Each row is a point. A path goes straight from each point to the next, and from the last back to the first. The post is the endless flat space through its rows: a point in 2 columns, a line in 3, a plane in 4, and so on, so that a path can go around it. How many times does the path go around the post? Going back the other way cancels.

Post:
[[ 21   8  16]
 [-25 -19 -37]]
Path (20 x 3):
[[-28  -6 -10]
 [ 29  65  12]
 [  7   9 -49]
 [  7 -53 -63]
 [-17 -58  -7]
 [-43 -24  -9]
 [-70   8   8]
 [  0  34 -34]
 [ 15  -1 -27]
 [ 48 -16   7]
 [  5 -51  16]
 [-63 -31  17]
 [-71 -11 -35]
 [-32   4 -49]
 [  6 -18 -64]
 [  4 -20 -55]
 [ 10  16 -38]
 [-28  22   0]
 [-58 -13  16]
 [-40 -29   5]]
Times around: 2

Post, 8 rows:
[[-30 -15  22  39  -5 -17   0 -73 -40]
 [ 33 -42 -11  37  17  -2  31  58   3]
 [-15 -55  10  -5 -28  15  22  76  11]
 [-62 -40 -40  55 -41 -21  33 -14  18]
 [ 37 -26 -23   7  11  14 -17 -25 -18]
 [ 10  -2 -18  16  33  40   6   7 -36]
 [  2 -15  14 -40  -5 -15  43  78  10]
 [-22   1 -11  34   3 -27 -48 -33 -72]]
Path:
[[ 32  37  37   6  21 -30 -10  22 -45]
 [-20 -35  -1 -10 -61  27  15  60   9]
 [  7 -31 -73  36  -1 -16 -14  10 -55]
 [-10 -17  -1  11   9 -69  48  13   0]
 [ 12 -56  33   7  31  15 -26 -15  -9]
 [-36 -36 -33  33 -19 -73 -36   4 -45]
 [-54 -93 -21  16 -39  17  35  62 -19]
 [-17 -76 -18 -31  -5 -16 -47 -11 -34]
 [ -6  -9  -8   6  -3 -32 -18  -7  14]]
Times around: 1
